Rows are points. Two turns around zero, p and q, are shown by what they do to some points. Write where each new point lands after one turn and then the other. Backwards means that the second turn is done in reverse. Each puzzle has new turns, and all numbers are rounded.

Turn p:
[-26.3   1.2 -15.1] => [-14.7  21.0 -16.3]
[ -5.0 -12.0 -10.2] => [ -8.6  -3.7 -13.6]
[28.9 18.7  3.9] => [32.0 -6.6 11.5]
[28.0 21.2 -3.7] => [34.8 -3.0  4.9]
[-14.7  -5.5  14.8] => [-18.0   3.6  11.3]
[-10.9 -23.7  10.3] => [-25.6 -11.3   2.1]
Turn q:
[10.8  2.3 29.4] => [11.8 20.7 20.4]
[ 15.4 -12.0 -20.8] => [  3.4 -28.1   3.4]
[ -9.0 -13.5 -17.8] => [-16.5 -16.7  -5.4]
[  1.6  11.5 -18.3] => [  7.1 -10.7 -17.4]
[-34.6  12.7   8.3] => [-18.9  25.8 -20.1]
[15.8 -1.0 19.2] => [13.1  9.0 19.2]
Where do these land?
p, then q backwards: [ 11.8  33.0 -26.8] => [13.5 40.8 10.1]
p, then q backwards: [  6.0 -15.3  13.1] => [  4.1 -18.2  -9.6]
p, then q backwards: [ -1.4 -24.5   1.6] => [ -9.3 -13.7 -18.2]
p, then q: [  2.6 -11.7  15.1] => [-14.3   7.6  10.5]
p, then q backwards: [-19.0  18.5  -3.0] => [-11.3   9.7  22.1]

Turn p:
[ -4.6   6.2 -26.6 -27.1  26.5   0.3] => [-11.2 -17.0  -2.6 -28.1   0.6 -31.5]
[-13.4  31.0  -1.3 -22.4  18.7   9.7] => [-19.5  -2.3  24.4 -31.4   4.9 -10.0]
[  4.0 -11.1  24.3   5.6 -21.4  -9.1] => [ 14.3  -1.0   4.9  18.7 -11.4  24.3]
[  9.5  -6.3  -5.6   1.2 -20.5  -5.0] => [  4.4   4.6 -15.3   4.4 -15.1   9.2]
[-12.9 -14.0  19.6  33.9 -24.0 -21.0] => [ 18.0  19.7   9.0  43.4 -11.6  10.3]
[ 23.0   7.6 -17.6   8.6   8.8   4.0] => [  6.5  11.2 -20.8 -16.1  13.4  -5.1]
[ -9.8   5.7 -17.4 -13.9  14.2  28.4] => [-31.9  -9.3  -4.2 -14.9  12.8 -11.2]
[  4.1 -19.1  24.6  14.1  -2.3  -7.3] => [19.3 -6.0  4.8 24.0  6.4 13.9]
Turn q:
[-6.7  1.7 -8.2 12.3  0.1  2.1] => [-8.0  1.1 -5.7 11.4 -6.5  1.5]
[-40.5  -5.2  24.9 -29.2   9.7 -15.2] => [ -0.8 -41.5  14.8 -26.8 -19.6 -20.4]
[-42.9 -15.1   8.0 -33.1   3.1   8.6] => [  7.8 -50.9   1.8 -17.0 -18.9   3.7]
[ 25.9  -8.0 -14.5  10.9 -11.0 -10.6] => [  4.4  22.7 -20.2   5.3  17.5  -4.7]
[25.0 -7.1 -7.0  8.9 21.7  5.7] => [ 5.7  7.8  8.3 22.2 25.5 -0.8]
[ 21.5  17.1   5.1   3.1 -20.5   9.8] => [  4.2  29.6   2.2 -10.2  -0.5  17.4]
[  8.9   5.2  12.4  23.7 -18.4   5.7] => [  7.5  28.4  -0.5   5.5 -17.2   1.5]
[  8.8  11.4 -20.6   3.4  15.2  -6.0] => [-20.7   2.8  -0.7   9.7  19.4   1.8]
Where do these land?
p, then q: [  8.4   5.9 -11.5  11.9   5.8  29.7] => [-22.9 -23.8   7.6   9.7   4.5   6.0]
q, then p: [17.2 27.8 15.0  4.0 29.9 14.6] => [ 2.8  0.5 37.5  7.2 22.8 20.7]
p, then q: [ -4.9   9.2   6.3 -16.9   2.4  16.0] => [  9.9 -21.1   5.4  -5.2  -9.7   1.5]
p, then q: [-20.4  -9.6 -11.0   7.9 -16.5 -22.1] => [ -8.1  27.6 -16.4  -4.1 -16.2  -8.7]
p, then q backwards: [ 10.1 -21.8   7.7 -28.6  10.1 -22.5] => [-25.0 -28.3  14.2 -19.2   2.5   7.9]
p, then q: [ -4.3  -6.2 -11.5 -20.5  -0.6 -10.5] => [  9.2  -1.4 -20.6 -12.3  -0.8  -7.7]
p, then q backwards: [-16.6 -18.9   8.9   9.5  -3.0  33.6] => [ -2.1  10.3 -32.9   8.0  25.3   6.5]
q, then p: [-14.5 -15.6 -15.7  23.0 -15.5 -22.7] => [  0.8  22.3 -15.8   4.3 -23.9 -25.5]
q, then p: [ 25.0  29.2  11.7   9.7 -12.6 -16.0] => [ -7.4  11.2  32.9 -28.2  -8.1   0.7]

Turn p:
[  2.5  -3.1 -15.7  30.4   3.7 -22.3  -3.5  13.0   0.3] => [ 11.3  -6.9 -27.8   6.9 -17.0   5.9  13.7 -13.2  14.1]
[ -0.2  34.7  -9.5  14.1  -6.4 -15.4   0.4  27.8  -3.6] => [ -2.6  32.5 -18.2  -7.4 -17.9   8.1  17.4  -6.3  19.5]
[ -9.5  10.7 -41.0   1.3  -5.5 -20.6 -15.8   9.6  -1.4] => [-17.6  -1.7 -37.6 -11.5 -23.0   5.5   0.5  10.5  12.3]
[-21.4 -16.8  25.4 -43.3  -4.1  15.5  19.0  -0.4  -5.8] => [ -3.9  -7.2  45.5 -29.6   5.5 -17.9  -4.9  10.1 -20.6]
[ 40.6  -8.9   8.3   5.4  -1.4   8.1 -17.6 -14.8   3.9] => [  8.2   4.1 -14.6  31.8  26.1  -9.6  -7.2  -0.3 -17.3]
[  0.9 -10.1  19.2 -13.7  -7.0  19.0  23.9  -4.0  26.2] => [ 19.6   3.3  30.2  -5.5   9.5 -15.3 -26.0  -0.4   1.5]
[-24.7 -10.9   3.5  -1.3  -7.6  15.6 -14.9   5.0  -8.8] => [ -1.8  -8.9  15.5   2.6 -18.1   7.2   6.4  22.2 -11.3]
[-14.3  -4.7 -10.0  -9.6  18.9  27.7   1.7  -5.7 -10.0] => [ -1.5 -13.6  11.9 -13.1  12.1  24.7  -3.5  19.4  -5.8]
[ 29.8  -8.2  13.9   4.5  21.2 -11.5  -8.5  -6.4   5.3] => [  8.2  -7.0 -11.3  17.6  29.9 -14.4  11.6  -9.9   2.2]
[ -7.5  -9.1  16.7 -17.6 -16.7  14.1  36.3 -11.6 -14.0] => [  0.6   1.9  34.6 -19.9   0.0   0.1 -16.8 -18.4 -25.2]
[  3.7  26.5 -10.8  29.8   4.9 -30.2 -20.9 -12.5   7.7] => [-20.6   3.7 -28.2  28.0  -7.1   5.9   9.0 -13.9  30.6]
Turn q:
[  9.6  -1.7  -0.5   6.2 -15.5  -2.6   9.5  42.8  23.1] => [13.3 17.2 17.3 32.7  0.6  4.0 22.4 20.4  8.1]
[ -6.2   2.6  25.3   5.0   8.9  -2.6  12.6 -51.3  -9.2] => [-15.4 -12.0   9.6 -21.0  -8.6  11.6 -35.9 -30.7 -17.8]
[ 27.3  17.4  -1.9  24.4 -13.0  18.6  -8.4  -8.0  27.9] => [-22.9  37.8 -12.7  27.0  -5.4   8.4  -7.6  -1.7  -8.7]
[ -6.9 -17.4  -8.2   4.9   8.6  13.5 -12.2  41.2   1.5] => [23.0  5.1 -7.0  4.4  3.5 -6.6  9.8 41.6  6.3]
[-16.4   1.1  20.9 -33.5  -5.1 -21.6  -8.0 -16.9  -3.7] => [  2.3 -12.8  21.2 -23.1  -3.2 -24.9   8.2 -25.7 -13.2]
[-38.6  -8.0  -3.3   2.3 -26.8 -13.6  -1.9  -9.8  12.1] => [-13.8 -30.9  15.6  18.9  -3.5 -27.1  -2.3   2.8 -14.8]
[ 30.6 -14.8 -26.4  -1.6  27.1  -4.0  -4.9  -1.7   5.3] => [ 19.5  11.2 -32.6   1.3 -17.7   4.6  -2.7  -8.5  26.1]
[-13.5  23.7  -2.8   3.0  18.7   2.3   5.7  10.4 -24.8] => [-10.9  -5.8   4.8 -23.5  22.2   7.8  -2.5  12.4  20.8]
[ -7.4   0.4 -14.3  -9.4   2.0  20.0  10.8   4.6  -7.1] => [ -8.4 -11.0  -8.6  -9.0  -5.9  11.9  13.4  15.2   2.4]
[ 21.5  -3.2  11.1  -1.2  -4.9  -9.9  -3.2 -11.3 -25.0] => [ 13.1   1.3  -7.7  -7.5  18.1  10.6  -2.8 -25.7  -9.2]
Where do these land?
q, then p backwards: [-21.7 -22.5   1.8   9.6   7.7 -17.6  24.7  10.7  10.8] => [-25.8 -22.2   8.9  14.2   0.6  15.0  -1.6  -6.7  23.9]
p, then q: [ -1.7 -15.1  29.7  21.9  20.0  -8.0  -0.4  -6.9  15.2] => [ 16.4   9.4   7.7  17.6 -16.7  15.0 -31.0 -11.6  -3.4]
p, then q: [ 17.5 -27.4   5.6 -14.8   4.0   2.7  12.7   5.7   1.7] => [ 25.4   0.8 -10.1 -13.9   4.4   2.1   0.2 -21.4  10.2]
q, then p backwards: [ -5.2 -19.2   5.4  -2.7  29.2   8.5 -10.2   7.6   7.7] => [ -6.3  -7.9 -13.7  -6.7 -13.3   9.3   3.9  25.0  18.3]
q, then p: [ 18.2  -2.4 -10.4   1.0 -54.2  33.9 -24.9  16.9   5.3] => [  6.1   6.3 -13.3 -29.1 -12.8  53.4  18.8 -31.5   1.9]
p, then q: [  5.9  35.4  -2.6  -3.4  -8.6 -19.2  -5.9   1.7  -7.6] => [-36.2 -11.9  11.4   0.0  -1.9  -9.1   1.5   2.6  12.9]
p, then q backwards: [-19.7  18.7  36.4 -15.2  -5.3  -5.5 -21.5 -26.1 -18.3] => [-20.5  38.2   6.5  -1.2 -33.5   1.2  11.9   1.3  25.3]
p, then q: [  6.1   5.2 -38.4   9.2 -12.9 -20.5  -3.4 -13.7  -7.4] => [-20.0 -24.3 -30.0   9.9  -3.6 -18.3   7.0   8.8  -2.4]
p, then q: [-21.5   3.4 -18.3   2.2  18.5  43.6  10.6  18.6 -25.5] => [  4.2  18.0  -4.4 -25.9  -6.2  28.8  33.7  27.1 -19.8]
p, then q: [ 16.5  -4.8  -1.3  -8.1 -17.5  16.4   4.8  -9.7   8.4] => [  3.7  11.6 -12.3 -10.1  22.4 -13.0  -6.1  -2.9   3.0]
p, then q: [  7.7  25.0  -7.6   2.6   5.3 -11.6   9.2   7.8 -14.6] => [-28.4  -6.3  -0.8 -10.3 -13.8   4.1   7.0  -1.9   7.7]
q, then p: [ -2.0   3.8  -0.4  -2.2  13.8 -22.7   4.5 -12.6  24.3] => [-12.0   1.8   5.4  24.4 -12.0 -19.6 -10.9  -5.3   7.4]
